Each wall is flat, endless, passes through zero and stands at right angles to its row. A trip goes straight from one point to another. Which walls does it cross, in order?

Walls:
(1): [-2.5 17.2]
(2): [  7.3 -14.1]
(3): [-7.4 24.5]
(4): [-12.6   8.6]
(5): [ 9.7 22.6]
Trips:
[-0.8  3.3] to [-5.1 -3.9] => 5, 1, 3, 2
[-5.1 30.6] to [ 2.8 44.8] => none
[27.6 -3.2] to [  8.8 -40.1] => 5

Walls:
(1): [ 12.8  17.8  13.9  12.7   8.5 -11.2 -16.5   8.1  -7.0]
(2): [  7.3 -41.6  26.3  15.3   2.7   7.0 -20.3  11.1  10.0]
(3): [-20.5  17.6 -21.7 -13.0  30.3  11.9  13.2  -9.1 -32.3]
(4): [ 14.6  11.1 -27.9  -6.0  -5.8 -10.1   4.5  18.1  -0.5]
Trips:
[  3.5   3.5   9.4  -9.3   2.6  17.2 -46.4 -39.3  26.0] to [  8.1  -6.0 -14.6 -28.5 -15.1 -15.7 -25.4  22.3   6.8] => 4
[ 30.2 -11.8 -32.6  -6.1 -12.7  26.2  -6.0  21.0  -2.0] to [ 13.1  21.6   8.6  18.4   1.6   8.4 -26.1  -2.7  -7.5] => 1, 4
[ -2.9  -5.6  -6.9   0.1  11.8 -15.8   6.1  23.7   5.8] to [  5.1  -8.0  -5.1 -18.0  -6.5  -7.9   7.3  -6.4   3.7] => 1, 2
[ -2.5   7.2  30.8  13.3 -21.9  24.7   0.3   1.4   3.7] to [ 15.4  24.6 -42.9  -4.0 -16.0  17.1  30.3 -16.3   2.3] => 1, 2, 4, 3
[ 19.6 -13.0  24.5 -31.4  -0.5   2.5 -12.8 -12.5  28.8] to [ 20.1  -8.2  -9.1 -14.2  15.1 -22.5 -15.7   7.6  20.5] => 1, 4
[  0.5  -2.7   8.9   6.2 -18.6 -16.7 -14.9  20.8 -16.5] to [-34.6  -4.1  -4.6 -21.0  19.5 -10.0 -20.1  -0.4 -24.1] => 3, 4, 2, 1

Walls:
(1): [ 17.1  -4.6 -13.5 -39.6   0.6 -23.4   3.8  -6.6  -6.7  -1.4 -10.5   5.8
  -1.7 -11.6  -0.8  -7.2  -5.1  20.4]
(2): [  5.3   2.5  13.2 -24.7  -2.3 -34.5  19.7 -27.7  -4.5 -22.1  19.1 -23.1
   4.9  11.2  15.9  -3.7  -0.2   1.5]
(3): [  7.0 -14.6  -9.8   9.4 -15.8  -6.8  11.8 -12.2 -10.2 -18.2  40.2 -26.8
   3.3  -6.2 -10.4  35.5 -28.4   3.8]
(4): [  7.4  -9.4   4.5   1.5 -24.6  -8.2  14.5 -22.8 -22.0 -35.6 -14.4 -24.6
  -0.1   3.4   2.3  32.5 -24.5  13.1]
(5): [ -6.6 -10.3 -12.3  21.4 -14.9  15.6  17.3  22.7  30.9 -32.7  -4.3  12.0
  13.6 -23.9  -6.7  -5.3   0.2  11.9]
(6): [  3.9  -5.9   1.6  -9.6   5.2  -5.0  23.4  14.4   7.7  11.9  12.3   5.2
  32.7 -22.6 -22.0  -6.2   9.7 -17.9]
(7): [ -4.7  14.2   3.5   5.6 -12.4  -2.3 -20.7   6.8   3.4 -11.4   9.8  -0.9
 -26.4  10.6   3.4 -10.9  24.8  11.2]
Trips:
[ 18.4   9.5  -7.2 -19.2 -32.1 -28.2  -7.7 -17.3  10.4 -10.2  10.7   6.1
 -22.1   9.6  37.0  -0.3  13.9   2.3] to [-20.6 -11.9 -21.5  15.3   4.9 -32.9  12.9  13.2  19.4 -36.6   8.0  16.8
   4.7  10.1  -7.5  -3.2 -10.0 -16.2] => 5, 6, 1, 7
[ 11.3 -10.0  -8.1  21.0  22.4  -5.6 -35.2   4.5  -8.2  -6.7  38.7 -10.4
  14.6   2.3  34.9   9.4   5.9  12.8] to [ -3.8  16.2 -17.2  14.8 -26.1  12.6 -15.5   0.6   4.8 -12.8  12.5 -13.5
 -24.8 -19.6  -4.9 -15.3   8.3  21.2] => 5, 2, 4
[-10.5 -17.0  -3.6  24.4  11.4   5.2 -14.4  15.4  -7.6   7.3  16.2  27.8
   0.0 -25.5 -13.0 -14.9  15.2  18.7] to [  7.0   2.8 -21.9   2.3 -25.3   3.9  -9.1   2.8   9.9  -2.9  -4.9 -24.4
   1.1 -29.7 -23.0  22.0  19.8  14.6] => 3, 1, 4
[  2.4   8.9   4.1   5.2 -24.0 -31.8  16.8 -12.3  -2.6 -17.4   7.6 -59.6
  -1.3 -12.1   6.9  13.4 -24.2  14.6] to [  2.4  -3.8  10.8   8.0  35.6  36.7   4.6  18.6  31.2   9.8 -19.9 -33.0
   3.2  -5.5  18.8  12.9 -16.9  13.5] => 5, 1, 2, 3, 4
